Each point is reached from the start by the listed moves, each made 0, 1 or 2 times, or once backwards (-1), plus a little noise. Is the number of moves made odd or even? Then give how often each move was made.

Moves:
(1): [-10 -28 -43   0]
(2): [ 50 -11  28  12]
Start: [ 5 -6 -7 11]
Points:
[ 6 -7 -7 10] -> even (0, 0)
[ -64  -51 -121   -2] -> odd (2, -1)
[ 56 -18  20  23] -> odd (0, 1)

Moves:
(1): [ -6  42 -16  27 -26  16  42 -21 -20]
(2): [ 13  -4   4  -5 -10 -16 -16 -11 -11]
(3): [ 26 -28  28   2   6   8  -6   4  -2]
(4): [  4  23 -10   4  -9   3 -34   4   5]
(5): [-15 -20  -8  12  10  -9   6 -26   7]
(6): [ -4 -31  20 -25   4  -1 -39   3  -6]
Start: [-19   4 -25   5   5 -23  15  17   3]
Points:
[ -40   50  -44  -16  -49  -26 -103   -6  -27] -> odd (1, 1, -1, 2, 0, 2)
[ 40 -33  56 -24 -19  20 -75  42 -33] -> odd (1, 0, 2, 1, -1, 2)
[  25  -77   34  -49   18  -46 -121   38   10] -> odd (-1, 1, 1, 1, 0, 1)

Moves:
(1): [ -7   0  -3   6  12  -8   9  -7 -19   5  12 -20 -34  -1]
(2): [  1 -25  -7 -33   6  -6  11 -20 -32  17  10   9   7  13]
(3): [ -5   9   4   5 -16  11  -5  -2   1   5   4  -2  -1  -5]
(4): [ 11 -17   1   7  -5  -1   6   3   6   4  10 -12  -4   2]
(5): [ -8 -20  -2  -8  -2  -7  16  -9   4  -7  28  10 -19   0]
(6): [  7   4   2   0 -17  -1  -9   6 -18  -4 -11  19   7  22]
(7): [ -4   0  29  21  -7 -23  -5 -16   0 -18  -8  -2   5   2]
(8): [ -7  22  14  -3   6 -10  19  -9 -11  13  -1  -9 -11   5]
(9): [  8   7   1  -7   1  -5 -26 -13   8 -11 -14  14 -10  14]
(10): [-11  -1 -25   1  -3   0  -4   3   2   8 -13  -1  10   5]
(11): [ 44  -8 -18   7  12 -22   6  -9   3 -16  -7  -6  -3 -22]
(12): [ 15 -25   5   7  13 -10  -9   5   9  13  11  28  -1   0]
Start: [  2  -3  -4  -6  -4  -5   8   6  18   5  -1  -1 -10  -2]
Points:
[   7   28   12  -80   22  -13   36  -55 -121   82   10  -15  -85   56] -> even (2, 2, 1, 0, -1, 1, -1, 2, 1, -1, 0, 0)
[-11 -24 -27  -7 -16 -18  -1   1 -49 -19  18  29 -66  32] -> odd (2, 0, 0, -1, 1, 2, 0, -1, 0, 0, 0, 0)
[ 68  14   0  54  14 -87  57 -26  37 -40 -65 -90  46 -58] -> odd (-1, 0, -1, 1, -1, -1, 2, 1, -1, 1, 2, -1)

Moves:
(1): [ -3  -3 -11  -7 -13  -4 -20  -1  10  12   0  -9  -4  -7  -9 -27  10  13
   9  13  -1  -4  -5   2   7]
(2): [ -2   4   7  -7  -7   3   5 -13  -1  -4   2   2   8   2   3   6  15  -2
   2   0  -2   3   0  -3  -4]
(3): [ 12  -1  13   4   3  -5   0   3  -5   8   0   0 -14   8  -4  -7  -7 -12
 -21  -2   3   1   2 -13  -5]
(4): [ -2  -1   3  -2 -10  11 -11  -5  -7   5  15  15  11 -18   5 -15  -9   0
   7  12  -5  -5  -9  -9   7]
(5): [-3 -7  5 13  3 -5 -6  4 -3 -6  0 10 19  8  6 10  1  0 -6  7  3  4 15 -3
 -9]
(6): [ -8 -11  -4   4   7  -1  11  -3  14  -2   1   6   9  -3  -4 -12   6   6
  -1   4  -3   1  16   4   1]
(7): [  1   1  12  14 -16   4   2   2  19  -4   2  -4  -5  -7  -7   2   9   8
  -5  -1   2  -6 -18  -8   5]
(8): [ 15   7 -15 -11  -1  13  -5   9  -1   2 -11   8  13   1  11 -14  -6  -3
 -17   1  -5   9  -7  13  -9]
(9): [ 14   3   1  -9  10 -15   5  13 -11 -11   3   4   7  19 -11  11  -3  -2
  -6   8   0  -1   0  12 -12]
(10): [-12  11   7   1  18  -4  -6   0  11   6 -16  12   4 -14 -11  12   2  -2
   1  17  -9  -1   6  -8  -2]
(11): [ -2   5  -5   0 -19   5   7  -2   0   0  -5   0   3  -5  -8   2  -1  -2
  10  11  -9  14  -4  -6  -3]
(12): [ -3  -7   1  -1   1  13  -2  -2   3   8  14  15  14   9  15  -5   0   2
  11 -10 -10   7  -2  -1 -13]
(13): [  9 -16  -8  -9  12  15   5   8  14  10 -11 -19   3  10  -9   1   1  -5
  -1 -14 -10  -8  -5 -10  22]
(14): [  5   2   2  12   2   2   5 -10   1  -3   4  -1  -1   6   3  13  -4  -3
   7   5   4  -6   5   4   3]
(15): [ -1   6   1   0  -1   4   2  -4  16 -14   0  -2  -1   9  -1   8  -4   4
 -13  -5   7   7   0  -2   3]
(16): [  5   8   7  11  18   2 -10  -1 -10  -1  10  13  21 -10  -8   9  11  12
   5 -13  -4   0   3  -6  -5]
(17): [  4  14  -5  -1 -10  -8   2  -3   9   7   2 -13   3  -9  -8   1  11   1
 -12  -1   3  -1 -12  -1   4]
(18): [ -4   1   0   3   4  10  12   4 -12  10   3  -1   4  15   9   2   1   0
   2   7   5  14   4  -7   2]
(19): [ 5 -4  1 -2 -4  2  6  2 -8 16  0 -4 -1 -2 -1  7  2 10  6  0 12 -2 -4 -7
 -5]
(20): [  3  -2  -6  -3   9  -2   1   9   0   4  -1  -8   1  13   5  -6  -3   1
  11 -10  12 -11   1 -10   0]
(21): [  3  -3  -3   0   6   4   8  -6   3  -4   6  -6   1   2   2   8  11   5
   0   5  -2   3  -4 -13 -11]
(22): [  7  17  15  -2  -9  10  -5  -2   4   0   8  -6   8  -5   4   7  -6  -3
   2   3   4  10   5   8 -15]
(23): [ -7  -1 -14 -10   1   5   0  15   9  -1   3   8   4  14   7  -7   1   9
  -5  -1 -16  -8  20   7  -4]
(24): [  5  -6  -8   0   6  13  -7   4   0   1   8  -1  -1   9  -1   0   4 -11
   0  -9  10 -11  -3   7  -3]
Start: [ 13  -6 -17   8 -12 -22   2  -4   4  -4  -7 -11  -7 -12  -8  10  -7 -12
   7  -3   3  20 -11  14   4]
Points:
[ 64 -19  11  -3  17 -42 -22  -7  34  27 -30 -33 -49 -15 -62 -11  -5 -40
 -17   9 -43 -56 -65 -33  77] -> even (1, 1, 2, 1, -1, -1, 1, 0, 1, 1, -1, 0, 2, 2, -1, 0, 0, -1, -1, 0, 0, -1, 0, -1)
[  83   31  -17  -32  -30   58  -10   44   32   81    9  -61  -15  -26
   -1    3  -19  -63  -21  -29   21   -4 -104  -22  -32] -> odd (-1, -1, 1, 1, -1, -1, 1, 1, 0, 1, 0, 1, 1, -1, -1, -1, 2, 0, 1, 1, 1, 2, 0, 2)
[ 37  -5  29  58  20 -96  21  30  29  54   0 -15 -69  -2 -45  56   0 -26
 -20  -8  71 -77 -51 -51 -27] -> odd (-1, -1, 2, 0, 0, 0, 2, -1, 1, 2, -1, 1, -1, 1, -1, -1, 2, -1, 2, 2, 0, -1, 0, 1)
[-22  11 -77 -37 -45 -38  17  -2  73 -31  34 -73 -32  39 -14 -66  58  57
   6   6  22   8  12 -11  10] -> odd (2, 1, 0, 0, -1, 1, 0, -1, 0, -1, 0, -1, -1, -1, 2, 0, 1, 1, -1, 2, 2, 0, 2, 0)
[ -2 -51 -39  28 -16  62 -39 -24  -2  40 121  41 116  32  32 -78  61  11
  87  16 -26  10  89 -68 -54] -> even (2, 2, 2, 2, 2, 2, -1, -1, -1, -1, 2, 1, 0, 1, -1, 2, 0, 1, -1, 2, 2, 1, 2, 2)
